Rows are points. The ring and each string are closed loops that go straight from each point to the next, and from the last back to the first. Before rounding, they use only three directions, however many columns there are. How many times does the string pass through the ring? Passing back the other way cancels.
(in the rows, 128 means zero)

Ring (7 x 3):
[[187  68  84]
 [189  65 113]
 [144  99 129]
 [100 122 127]
 [ 75 121 111]
 [ 94 105  78]
 [124  98  69]]
String, 22 rows:
[[121 117  80]
 [133 123  57]
 [137 111  85]
 [152  76  91]
 [172  60  89]
 [162  77  95]
 [173  94  97]
 [212  62 109]
 [219  33 125]
 [175  49 120]
 [137  95 105]
 [131 126 124]
 [107 147 146]
 [ 77 163 144]
 [100 134 112]
 [116  95 108]
 [102  83 109]
 [ 40 111 105]
 [ 38 131  89]
 [ 59 105  78]
 [101  81  80]
 [128  83  92]]
Times through: 1
String (15 x 3):
[[116 130 112]
 [ 75 151 131]
 [ 60 116 124]
 [106  91 103]
 [100 113  95]
 [ 82 133  78]
 [ 97 111  60]
 [130 104  51]
 [160  66  77]
 [151  86  91]
 [172  92  90]
 [223  59 103]
 [213  31 123]
 [156  64 113]
 [132 117 114]]
Times through: 3

Ring (6 x 8):
[[ 90 125  76 126 148 142 158 149]
 [109 150  92 102 117 131 150 123]
 [126 155 139  99  91 132 128  91]
 [127  97 181 111 103 144 111  99]
 [ 98  87 162 159 141 164 120 119]
 [ 74 105 112 181 169 169 143 141]]
String:
[[ 85 104  66 122 159 141 164 168]
 [102  85 101 105 142 138 148 157]
 [105 103 122 118 131 143 138 133]
 [ 78 129 118 184 157 169 139 122]
 [ 48 125 118 249 193 196 140 127]
 [ 55 100 127 232 190 192 136 135]
 [ 96  67 129 134 151 153 136 151]
 [103  87 129 122 137 147 136 139]
 [ 90 121 130 164 144 161 134 119]
 [ 62 117 125 220 178 185 137 126]
 [ 54 105 108 222 191 186 145 144]
 [ 85  83 102 143 162 154 148 159]
 [106  96 117 110 133 140 141 141]
 [ 92 125 111 145 142 152 142 128]
 [ 98 124 114 135 135 148 141 126]
 [ 85 156  87 154 144 152 152 125]
 [ 94 168  52 112 133 131 168 138]
 [115 149  72  73 111 117 159 136]
 [123 116 106  71 108 121 145 134]
 [113 116 123 105 119 137 137 125]
 [107 178 117 134 110 143 137  92]
 [110 172 119 126 108 141 137  94]
 [112 214 111 128  95 137 139  74]
 [126 169 103  78  91 120 144 104]
 [122 130 107  78 106 123 144 125]
 [110 126 115 109 120 137 141 124]
 [ 94 157 109 149 131 151 142 110]
 [ 88 161  59 128 141 139 165 139]
 [ 82 137  52 129 156 141 169 158]]
Times through: 5

Ring (6 x 12):
[[134 149 167 101 106 142 156 131 185  99 143 131]
 [155 132 149  81 105 122 142  88 147  99 139 118]
 [124 108 113  79 114 127 123  82 123 124  99 105]
 [ 95 113 104 106 129 139 130 134 119 151  89 110]
 [ 85 132 122 125 131 152 146 173 146 151 101 122]
 [108 149 161 113 112 156 157 156 193 112 128 132]]
String (26 x 12):
[[ 96 147 137 135 132 149 159 194 151 149 123 130]
 [120 143 139 120 127 135 155 162 139 137 133 126]
 [108 141 147 110 115 150 151 149 173 120 120 127]
 [108 142 157 103 107 156 150 138 195 106 119 128]
 [110 149 185  89  88 170 152 118 249  72 123 134]
 [153 159 177 104 107 132 165 135 178  96 164 135]
 [143 144 144 111 123 122 155 142 129 128 147 125]
 [134 137 144 101 115 130 148 125 145 118 134 122]
 [141 133 155  80 100 135 142  90 173  92 130 120]
 [158 133 165  66  90 129 140  64 180  74 139 120]
 [169 141 160  83 104 116 150  91 147  94 157 122]
 [156 144 148 104 120 115 155 129 125 121 155 124]
 [132 136 143 100 115 132 147 125 147 118 131 122]
 [129 136 154  90 104 141 145 109 177 100 126 123]
 [125 143 177  82  89 157 148 100 226  73 127 129]
 [124 155 180 102 100 155 160 137 215  88 141 136]
 [135 154 150 125 127 129 164 170 138 133 153 131]
 [118 143 144 116 122 139 154 155 152 129 131 127]
 [ 93 135 143 107 113 159 145 144 185 119 105 125]
 [ 59 136 141 120 116 181 146 174 208 129  85 128]
 [ 75 142 128 140 135 160 155 204 156 158 105 129]
 [115 141 129 127 134 132 154 173 122 151 129 124]
 [105 132 130 113 124 143 145 150 145 137 113 121]
 [ 75 126 125 114 122 162 139 156 169 139  87 120]
 [ 59 129 122 127 128 171 143 182 174 150  81 123]
 [ 47 133 129 130 125 182 145 190 195 145  77 127]]
Times through: 5
String, 30 rows:
[[125 105 103  83 121 120 122  87 100 137  98 103]
 [ 94  88  95  69 111 142 105  65 132 127  60  96]
 [ 85  94 102  76 111 151 110  81 148 127  61 101]
 [105 117 117  97 120 140 131 119 136 134  97 112]
 [ 89 111 113  94 117 150 125 115 149 133  80 110]
 [ 71 106  96 107 129 153 124 138 131 156  68 108]
 [ 79 118 100 123 138 146 136 167 117 168  86 114]
 [105 134 116 129 139 133 149 176 110 163 118 121]
 [ 74 130 113 132 137 155 145 187 138 164  93 121]
 [ 56 129 121 129 129 172 143 186 174 152  80 124]
 [ 74 132 133 118 121 166 144 166 181 135  92 124]
 [103 135 137 111 119 149 146 149 161 129 112 123]
 [117 141 138 118 125 137 153 159 143 136 129 126]
 [105 153 151 130 125 150 163 184 169 133 132 134]
 [ 85 154 170 119 107 176 160 173 230 106 117 138]
 [ 93 146 169 103 100 173 152 143 231  95 112 133]
 [110 141 157 101 106 155 149 133 194 104 120 128]
 [128 139 141 109 121 132 151 141 142 127 133 124]
 [142 149 149 115 123 124 160 151 134 127 152 128]
 [153 156 178  98 103 134 162 125 184  90 160 133]
 [154 149 183  79  90 139 153  92 204  70 151 130]
 [166 147 172  84  99 123 154  96 169  85 160 127]
 [167 143 159  88 107 116 152 100 145  98 157 123]
 [163 130 159  65  93 123 138  60 165  79 140 117]
 [146 120 148  61  92 131 129  54 169  82 119 112]
 [133 124 138  83 108 132 136  94 150 109 118 115]
 [133 106 133  55  93 134 117  41 163  88  98 105]
 [128 115 129  77 107 132 128  81 146 110 107 110]
 [133 129 129 101 122 124 143 124 122 131 127 117]
 [141 121 116  97 126 112 137 111  95 139 125 111]]
Times through: 3

Ring, 9 rows:
[[106 149 107 166 184 109 107  99  78 150 119 155  75 180]
 [106 139 128 179 166 117 108  79  88 128 105 116  53 162]
 [108 123 157 188 146 140 111  69 115 105 102  90  59 126]
 [113 107 182 187 130 164 111  71 142  91 105  80  82  91]
 [121  92 203 171 119 187 106  87 170  88 115  90 124  56]
 [127  90 200 150 124 192 100 109 177 101 129 120 159  49]
 [123 107 166 140 152 174 101 131 155 132 144 169 176  85]
 [116 123 138 145 170 154 105 133 130 148 145 187 162 120]
 [108 143 109 156 187 123 108 121  94 159 135 184 118 166]]
String, 27 rows:
[[138  99 190 120 127 169  80 112 155 114 119 121 142  66]
 [119 109 169 156 144 166 104 108 146 118 127 135 136  91]
 [106  94 182 189 145 207 132 121 187 109 154 159 193  60]
 [123  97 175 140 150 197 108 149 181 133 162 192 222  61]
 [111 113 146 155 171 180 119 149 157 147 165 210 208  98]
 [118 130 122 128 184 145 101 152 121 168 155 218 180 135]
 [127 130 136 121 165 130  85 122 107 150 125 164 123 134]
 [119 123 148 150 157 143  99 107 120 132 122 142 113 122]
 [ 85 145 100 209 198 136 141 111 102 150 146 189 118 175]
 [ 93 161  78 181 208 103 123 114  68 170 136 195  92 208]
 [110 157  93 145 194  95  97 112  64 168 122 176  81 195]
 [124 140 124 127 170 112  84 110  87 152 115 152  90 156]
 [104 134 126 176 174 135 116 104 107 139 129 156 106 149]
 [ 94 146 102 189 194 126 127 110  93 153 138 181 108 177]
 [ 91 156  80 183 211 116 129 126  81 173 149 214 121 198]
 [119 143 109 126 186 118  92 133  91 169 136 195 129 163]
 [133 127 144 109 158 130  76 121 109 147 120 155 121 125]
 [135 123 145 102 162 140  77 139 121 155 134 180 154 116]
 [133 117 159 116 149 146  81 121 127 137 124 149 134 104]
 [110 113 159 176 154 167 117 107 143 120 133 143 136 103]
 [112  97 181 178 142 194 121 114 175 109 143 146 171  67]
 [118 107 173 161 143 171 106 106 150 115 128 132 138  87]
 [132 107 178 130 135 160  85 108 142 118 118 123 128  84]
 [123 108 175 150 139 164  98 103 145 115 121 124 126  88]
 [107  87 202 202 126 209 130  95 190  85 135 112 157  47]
 [125  76 224 166 108 214 108 100 201  81 127  99 165  20]
 [142  86 214 121 111 188  80 109 177  99 118 105 154  35]]
Times through: 4
String (24 x 14):
[[ 98 156  83 167 207 111 118 127  78 175 144 211 119 196]
 [121 145 113 127 179 106  86 115  80 160 119 166  93 169]
 [118 134 133 146 166 126  95 105 100 141 118 146  96 145]
 [113 129 139 161 163 136 104 100 110 132 120 139  98 137]
 [122 144 122 135 168 102  84  94  75 145 103 131  59 167]
 [106 152 110 174 175  94 102  72  62 137  96 114  23 190]
 [123 140 135 142 156 101  81  76  75 130  89  98  32 160]
 [120 124 153 153 150 136  95  91 112 122 109 116  84 124]
 [ 98 119 157 211 150 156 128  73 129 102 114 101  79 119]
 [115 117 162 169 145 151 105  89 128 113 114 113  96 110]
 [127 114 171 144 137 147  88  91 127 113 106 104  93 101]
 [108 108 173 191 141 170 120  87 148 102 121 111 111  93]
 [ 99  91 198 224 126 203 139  77 181  76 126  91 126  59]
 [116 104 180 173 136 174 110  95 154 104 122 114 125  81]
 [110  86 205 196 123 208 126  95 190  84 133 108 156  44]
 [132  72 230 150 106 220 101 111 209  84 133 109 187   7]
 [140  78 218 121 113 206  86 126 196 103 135 130 194  19]
 [116  91 190 167 137 205 118 124 188 109 149 154 194  50]
 [115 112 161 164 152 165 110 111 144 123 132 145 140  99]
 [137 116 161 106 147 145  75 124 128 139 123 150 137 101]
 [130 118 149 111 162 154  87 145 135 153 144 190 176 105]
 [ 96 124 127 186 184 169 135 137 141 148 164 209 183 127]
 [102 126 133 181 174 155 124 118 128 139 144 175 142 132]
 [ 94 140 106 185 195 140 131 126 109 157 151 202 142 162]]
Times through: 0
